Rows are points. Each copy is the shape, with its points in the same order, turned, moved and blurred by noise. Say if it was mirrored as well.

Shape (8 x 2):
[[ 34   6]
 [ 11 -10]
 [-58 -14]
 [-13   7]
 [ 30 -21]
 [-45 -32]
 [-11   4]
 [ 35   3]]
Copy 1 (8 x 2):
[[-31  11]
 [ -1  10]
 [ 60 -26]
 [  6 -16]
 [ -8  29]
 [ 56  -8]
 [  6 -17]
 [-29  14]]
Copy 1 is: only turned
Copy 2 (8 x 2):
[[-15 -47]
 [-10 -14]
 [ 46  29]
 [ 19 -18]
 [-28 -15]
 [ 21  30]
 [ 19 -10]
 [-14 -44]]
Copy 2 is: only turned
Copy 3 (8 x 2):
[[  4  27]
 [-13  12]
 [-43 -51]
 [ -7 -18]
 [-24  33]
 [-59 -32]
 [-14 -16]
 [  4  27]]
Copy 3 is: mirrored

Shape (7 x 4):
[[-25 -18 -31  35]
 [ 26 -10  34 -33]
 [-30 -49  13 -22]
 [  7  -1 -23 -20]
 [ 15  23 -20  49]
 [ 17  -8  11  -5]
 [-20  29  13  38]]
Copy 1 (7 x 4):
[[ -3 -35 -35 -10]
 [  8  60   9  18]
 [ 52  25 -28  -6]
 [ 12  -3  18   9]
 [-53 -19 -16  -1]
 [ -4  25  -2  14]
 [-42   7 -18 -39]]
Copy 1 is: mirrored
Copy 2 (7 x 4):
[[  1  37  25  44]
 [ -4  17 -42 -37]
 [-14  43 -53  28]
 [ -2  56   1 -14]
 [  6   5  51   1]
 [  3  20 -14 -16]
 [-35  -6  29  12]]
Copy 2 is: only turned
Copy 3 (7 x 4):
[[-18  26  36  17]
 [ 39 -23 -31 -35]
 [ 22  14 -29  31]
 [ 12 -29  15   3]
 [-21   4  45 -41]
 [ 21  -6  -4 -23]
 [-44   8   4 -37]]
Copy 3 is: mirrored
Copy 4 (7 x 4):
[[ 50  12   5  31]
 [-19  15 -25 -46]
 [ 21 -25  18 -29]
 [ 17  -2 -41  -1]
 [ 26  58 -24  37]
 [  6  23 -21 -19]
 [ -8  37   7  41]]
Copy 4 is: only turned

Shape (9 x 6):
[[-24 -22  31  -5  17 -17]
 [ -9 -44 -29   8 -30  -9]
 [ 19  27   1  21  20   9]
 [-15 -16   4   9  21   6]
 [ 22  20 -28 -23  -9  22]
 [ 26  -7 -18   7  12 -12]
 [  0 -12  31   8  -2  -3]
 [-19  15  28  13  20 -24]
 [ 35  37  -5 -28   4  23]]
Copy 1 (9 x 6):
[[  6 -37  25  17   4 -18]
 [-26  -9 -30  46 -23 -11]
 [ 10  17  14  12  27  34]
 [ -5 -28  13  28  12  13]
 [-25  17 -15 -13  -5  38]
 [-24  18   6  23  17   8]
 [ 17 -18   1  11  15 -12]
 [ 27 -10  42  17   4   1]
 [-14  20  -1 -36  15  38]]
Copy 1 is: only turned
Copy 2 (9 x 6):
[[-33   7  -4 -20 -18 -10]
 [-14 -11 -39  36  28  12]
 [ 33  22  19 -19   7  12]
 [-14   4   6 -16   8   3]
 [ 40   3  19  26  27 -17]
 [ 25  18 -21  -8  21  -5]
 [ -1  -8  -6 -13 -23   0]
 [ -9  35   8 -20 -28   6]
 [ 60   9  31   7   5 -29]]
Copy 2 is: mirrored

Shape (12 x 8):
[[ 24 -23  28 -21   5  -5 -18  19]
 [-20   8   9  11 -18 -55   5 -39]
 [-11  28  -6  31  42  14 -43  -1]
 [ -9  -8  28 -22 -21 -37 -16  29]
 [  0  37  19  28  24  18 -23  -7]
 [ 10   4  14 -21  21  20   1  31]
 [ 26  25   9  11  -7  18 -22   6]
 [ 23  26 -26 -25 -26 -19 -24  -1]
 [-35   2   8   2 -48 -22   3 -28]
 [ 20 -26  16 -13 -14  14 -16  30]
 [-33  26  15  37 -19 -48   5 -17]
 [  0   2  33 -29 -18  -7 -20   1]]
Copy 1 (12 x 8):
[[-36  16   3 -11  36  -4   0  24]
 [  2   0   8 -33 -57 -17 -20  23]
 [  9  18 -49 -22   8  14 -17 -42]
 [-38  -2  -5 -16   7  -1 -35  51]
 [ 10  21 -13 -29   9  24 -23 -34]
 [ -6  15  -9   7  43  25  -3  16]
 [-11  13  10   0  20   9 -29 -24]
 [ -9  18   3  32  -4 -29 -44   7]
 [ 15 -33  20 -29 -27 -19 -37  27]
 [-34 -10   7   1  46  -3  -8  17]
 [ -1 -14  -1 -37 -57  17 -34  11]
 [-10  13  12 -23  23 -10 -33  32]]
Copy 1 is: only turned
Copy 2 (12 x 8):
[[-28 -18 -30 -21  15 -11  12  18]
 [ 14  28  -7  -1  38  53 -23 -20]
 [ 43 -20  11  30  41 -21  41  18]
 [-36  -6 -37  11  17  19 -20   5]
 [ 29  -8  19  15  45 -18   8  24]
 [ -5   0 -15   7  -1 -42  13  19]
 [ 10 -36  12  -5  26 -17  -9   9]
 [ 30 -39 -30  -2   2  -1 -26 -24]
 [ 14   8  -2  -2   8  56 -33   9]
 [-28 -34 -15 -14  -4  -3  10  21]
 [ 10  20  22  31  44  46 -21 -16]
 [ -7  -6 -27  -6  17   1 -23  25]]
Copy 2 is: only turned
Copy 3 (12 x 8):
[[-10 -25   2  28  25  -2 -22  28]
 [ 47  43  22   5  23 -24  11   6]
 [  4   2  39 -18  -5  45 -46 -15]
 [  1  13  -5  48  20  16   1  40]
 [ 15   6  15   1   6  23 -49 -28]
 [-33 -16 -22  14   0  16 -28  -2]
 [  6   6   9  18  -9  -5 -58   1]
 [ 16  24  -7   6 -19 -13 -38  48]
 [ 60  28   1  26  -7  -9  21   5]
 [-12 -24   3  48  -3   1 -25  21]
 [ 42  59  29  19  14  -1   4 -12]
 [ 28  -4 -17  30  22   7 -14  27]]
Copy 3 is: only turned

Shape (16 x 11):
[[-20  15  16  32  -5 -34  -4  38  13  13   3]
 [-11 -19  -9  -6   3 -12   0 -28  -4 -20 -14]
 [ -8  -4  11  32   4   8 -16 -22 -13  28 -26]
 [ 11 -28   2 -24 -28  -4 -19 -22 -24   8  33]
 [ 48 -19 -29  29 -40   4   0 -22 -21 -26  -1]
 [ -6   2 -20  35  17 -28  32 -29  25  30  -2]
 [ 18  -4  -1  32   0  -2  -3   8  28 -26  19]
 [ -9 -13  21  27  20  -1  -1  12 -14 -14  20]
 [-16 -46  19 -24  18  -3  -9  24 -20  16  -8]
 [ 28 -39  11  30 -12   6 -34   3  10  -8   2]
 [-24 -19   5  21  19   5   9  14 -20  24  -3]
 [ 18  10 -35 -29 -27 -22 -27 -18 -17 -20 -10]
 [ 31 -23  -7  -8 -52  23   1  -9  44 -32  14]
 [ 30  21  -7 -29  16  -5   8 -17  30  27 -11]
 [ 27 -21 -49   2  -7  31  -4 -22  36  22  31]
 [  4  11   0  15  -1  16 -26  18 -15  11 -10]]
Copy 1 (16 x 11):
[[ 15 -23  53  19  10 -15 -20 -17   2  14 -15]
 [-22   6 -23   2  17   6  11 -17   9   5 -12]
 [ 27 -20  -9   2  -2  15  15 -18  31 -17 -19]
 [ 25  31 -23 -14   7  18 -10   5   6  29  20]
 [-11  20 -35  -4 -41  -3 -36 -13  53  29  -8]
 [  3 -32 -17  16 -19  -2  -8 -56 -30   3 -15]
 [-10 -19  -6  28 -22 -26 -21  10   9  17  -1]
 [  6 -15  12  10   3 -23  23   4  16  23  13]
 [ 14   5  10 -42  27 -19  22   9   1  -1  -2]
 [ 22 -10 -25   1  -7 -25 -20  29  30   8 -18]
 [ 24  -5  20  -7  -3 -18  29 -24   2  -3  -1]
 [-29  24 -19 -11  16  25 -42 -14  31   3  14]
 [-16  29 -27   7 -35   6 -41  46  -4  19 -25]
 [-20 -32 -12 -21 -17  30 -25  -8 -27 -21   8]
 [ 13  15 -49   5 -45  -7 -37   3 -25 -26  20]
 [  7  -8  18  -3  -8   1  -7   1  32 -22  12]]
Copy 1 is: mirrored
Copy 2 (16 x 11):
[[ 34  15 -18  15 -26 -27 -10  -4 -20  24  -8]
 [  0  -3  -3  -5  43  -8  17 -17   5 -14 -18]
 [  5  20  18   3 -11  -4   8 -53  12 -13 -16]
 [  2  -4  46 -29  28  17  -8   5  -6  -6  12]
 [-33  -8  58  29  29  -4   6   8  15  11 -31]
 [ 42 -11  -5   8 -10  -6  10 -14  43   0 -52]
 [  1  21   4  23  -1  -2  24  28  -6   5 -32]
 [ 13  21   6   3  -3 -28  28   7  -5 -16   8]
 [ -1   0  -8 -41   8  -8  31 -27 -11  12  31]
 [-11  31  39   5   3   7  36  -2 -18  19 -18]
 [  8  -1  -2 -17 -23 -29  18 -27   7  -9   3]
 [-15 -26  13  24  49  27 -21 -12 -18   1  -8]
 [-40  26  19 -15  33  20  -1  42  -4  21 -48]
 [  6  -1 -28   3   3  53  -7  -6  33   7 -13]
 [-17 -23  26 -21 -14  44  16  25  15  -8 -52]
 [-19  11   4  14 -20   2   1 -23 -15 -10   4]]
Copy 2 is: mirrored
Copy 3 (16 x 11):
[[-53 -15  -5 -17  25  13  13 -16 -30 -22  35]
 [  3   4   9 -11  -4  33  18  -4  17  -1 -14]
 [ 11  -5  35 -21   8  -5   5 -16 -26 -19   0]
 [ 18 -41 -27  17  -2  13  -3  -5 -13  16 -18]
 [ 44  -7 -26 -21 -21   6   4 -38  21  13  27]
 [-12  15   2 -43 -10  24 -29   8 -13 -51   7]
 [-20 -33  -9 -18  -3  14   0 -20  29 -24  38]
 [-31 -32  16 -21  23  13 -10 -30   9   5   6]
 [-33 -13   5  21  30   4   5 -35  -7  -2 -44]
 [ 10 -43  -4  -9   0  -4  22 -50  11 -29   6]
 [-28   1  24  -4  16  10 -24 -34 -20  -7 -10]
 [  6   2 -26   2 -32   5  41  12   2  26   4]
 [ 32 -28 -34  36  -4  18  15 -11  47 -25  37]
 [-12  13 -17  -2  -1 -27   1  40  15 -36  -9]
 [ 11 -24 -14  19 -51  -6 -33  -5  17 -40   6]
 [-16 -12  17   2   2 -26  10 -23 -10   0  21]]
Copy 3 is: mirrored
Copy 4 (16 x 11):
[[-15   9  12 -14  20  22   0  -9 -60 -14  11]
 [  2 -13  23  11   3  26  -2   3  27 -19  17]
 [  8  11  29  21  -6  17  29  29 -17   3  31]
 [-22   7   2   8   9   1 -29  17  33  32  27]
 [ -5  46  39  36 -22   5 -33   8  29  -5 -15]
 [ -7 -15  11  51  10  35  -7  31 -35 -44  17]
 [ -2  31  -2  -6  -3  24 -18  14 -11 -33 -15]
 [ 14  27  -9 -12  10   8  -4   2  -9 -23  32]
 [  4 -13 -19  -8 -17  11   7 -21   0  18  51]
 [-14  43   3  -9 -36  29  -7  16   4   0  10]
 [ 14   8  -9  24   6  10  21  -9 -24  -5  42]
 [-33 -14  41   4   1 -12  -8   3  35   2 -17]
 [  2  17  -2   1 -16  45 -41  20  25  13 -49]
 [  1 -48  -2  14 -17  -4  -7  43 -17 -11 -14]
 [-26  11 -37  48 -12  21  -7  43  16  -3 -27]
 [  0  19  10   0  -6  -8  28   7 -18   7   0]]
Copy 4 is: mirrored

Shape (16 x 12):
[[  7 -20  10  25  -6 -14   5   8 -12  34   9 -20]
 [-19   4 -13 -32  21   8  13  -2 -15 -13  16   6]
 [ 12 -16   3  25 -31 -18  24  14   4  12  11 -25]
 [  2  32   3 -46  26   7  19  25  -1  -1  14  13]
 [ 16 -31   7   7 -27   1  -7  26  -5   3   5  -2]
 [-17  23  11 -27  34   1  -8  -5 -14   9  28  14]
 [  5  14  24 -16  -9  -6  24 -11 -17 -22  16  20]
 [ -9  12  11 -16  14   7  14 -16  -4  14 -23   3]
 [-15  20   8   1  -9  21  18   7 -27  12   2  18]
 [ 10  -1  -7  17 -25 -16 -16  -3   6  16   3  -6]
 [ -6  43  10  -7  30   3  -5  12  -6 -21  10  -3]
 [ 25  -6 -12  35  -1 -14  11  12  17  15  15  12]
 [ -7   5  -1   1   6 -14  25   1 -39  -9 -19  15]
 [-17 -22  11  46 -16 -13   1   7  27   8   6  -5]
 [-16  20 -12  -6 -16  -7  24  -4 -21  -3   1   5]
 [  6  19   1 -11  26  29   6 -10  -6 -15  22  -3]]
Copy 1 (16 x 12):
[[  2 -17  21 -17 -16  31  20  14   1  20  12  -1]
 [  1 -22   1  35 -11 -23  11 -21   2  -3 -11   0]
 [  8 -13  15 -29  -4  29  29  20  18   5 -11 -23]
 [ 17  22 -14  47 -25 -19  12 -18   3  -5 -12 -16]
 [-11  -6  -2 -14  -3  42   5  -2  14  24 -22  -6]
 [  1   7   4  42 -24 -20  -6  -8   7  -7  20  10]
 [-16  16  25  17  -2 -13  10 -14  14  -1  -9 -34]
 [ 10   9   1  18  11 -11   9  -9 -29   4  14  -9]
 [ 28   6  25  11   2 -10  -3 -20   9  20  -3  -9]
 [ -7   1   3 -11  12  16  14  29  12  16   0   5]
 [ -6  19 -16   9 -25 -37   9 -21  18   1   8   3]
 [  5  15  17 -20 -10  20  29  24   9  -7 -20  18]
 [-10  -2  27   5  -8 -27  18  -9 -18  25 -15 -15]
 [  2 -10  16 -49  -7  20  -6  23   2 -15  -3  -2]
 [ 13 -10  18  12   3 -27  13   4   5  15 -13 -19]
 [ -1   4   4  23  -5 -18  21 -34  17 -17   9  13]]
Copy 1 is: only turned
Copy 2 (16 x 12):
[[ 23   3   3  -7 -21  -6 -11 -11 -30   0 -24  17]
 [-18  14   0 -17  22  32   2   0  23  -2   9  20]
 [ 19  -6  10  -3 -32 -13   9 -37 -20  -8 -11  19]
 [-12 -19 -13 -15  23  60  13  -4   3 -12  20  26]
 [ 34   1 -19  -6 -33  -3  14  -6   7 -10 -14  14]
 [ -7   1   1 -15  30  52  -5  12   2  13  -4  -2]
 [ -9  -9  21 -21 -11  26  29   9   6   5  19   0]
 [-37  -6  -7   5  -4  18  -6  15 -11  -5   0  10]
 [-25  11  -7 -17 -25  39  17   2  -6  15  -8  20]
 [ 12 -17 -12   8 -22  -7  -4 -18  -1  23 -15   2]
 [-25 -24  -7 -26  26  43  19 -13   5  -2 -17  -7]
 [ 18  -6 -22 -16 -18  -2   1 -40 -26   8  10  -5]
 [-29  -7   3 -42 -25  11  -4   6   5  -4   2  15]
 [ 10  14  -1   8 -34  -5  -7 -42 -11  -8 -20 -23]
 [-26  -4  11 -17 -18  20   6 -14  12  16   5  23]
 [-20   9  -9 -15  33  22  30   0  -1   4  -2   3]]
Copy 2 is: only turned
